Each row is a point. The points of each table are mixes of a few directions, plus a little noise. Count the directions of each table, and those that both share. Where both have some left over, give the other angles between the two spaces (their principal angles), to ten degrees, smallest first.

First:
[[-14 -97]
 [  7  46]
 [ -1  -7]
 [  5  30]
 [  1  12]
 [  4  24]
 [ -1  -7]]
Second, 4 rows:
[[ -7 -46]
 [ -6 -37]
 [  3  24]
 [  8  59]]
Directions: first 1, second 1, shared 1

First (7 x 6):
[[  2   3   2 -17   7  10]
 [  0  -6  -1  35   3  27]
 [ -1  17   3 -96   5 -45]
 [ -2 -10  -3  54  -8   8]
 [ -2  10  -1 -55  -8 -53]
 [ -3   2  -2 -14  -9 -32]
 [  4 -17   0  94  12  85]]
Second, 9 rows:
[[-10 -15 -10  78 -48 -84]
 [ -1  -1  -1   7  -4  -7]
 [  8  12   8 -61  37  65]
 [  2   3   2 -16  10  17]
 [  9  13   9 -69  42  74]
 [  3   5   3 -26  16  28]
 [  1   1   1  -8   5   8]
 [ -6  -8  -6  42 -25 -44]
 [ -7 -10  -7  53 -33 -57]]
Directions: first 2, second 1, shared 1

First:
[[   6  -17    3   14   -7    8   20    9    1   -7    4   -7]
 [  18  -51    9   37  -23   24   56   27    1  -18    8  -22]
 [   4  -12    2    8   -5    5   13    7    0   -5    2   -5]
 [ -37  108  -16  -80   47  -48 -121  -56   -2   41  -19   45]
 [  10  -32    5   25  -14   14   36   17    0  -12    6  -14]
 [   8  -23    4   16  -10    9   24   11    1   -8    3   -9]
 [  -6   16   -3  -12    7   -9  -18   -8    1    6   -3    7]
 [  -3   10   -1   -8    4   -4  -12   -5    0    3   -1    5]]
Second (11 x 12):
[[ 11   7  -6  47  13 -14 -59 -23 -16 -68  -3  42]
 [-53  30   4  34  34 -39 -74  -6   4 -26 -38  21]
 [ 32  11   5  -1  -6  17  22   4 -17   4  23   5]
 [ 29  -3 -33  -2   0  17  32  50  50 -16 -24  -8]
 [-12  27  18  10  10   6  33  47   2  31  -7 -19]
 [ -3 -41   5  19 -15   9  32  11   4  -8   1 -18]
 [ 12   9   8 -59 -13   5   2 -47 -30  46  38   1]
 [ -7  -1  21 -30 -11   0   7 -31 -32  40  28  -8]
 [-25  -4   5  21   7  -9  -4  14   8  -5 -19  -7]
 [-34 -64  -5 -51 -27  -4  24 -27  26  39  -7 -41]
 [ 52  28 -22   8   6  13 -12   7   1 -36   9  33]]
Directions: first 1, second 5, shared 1
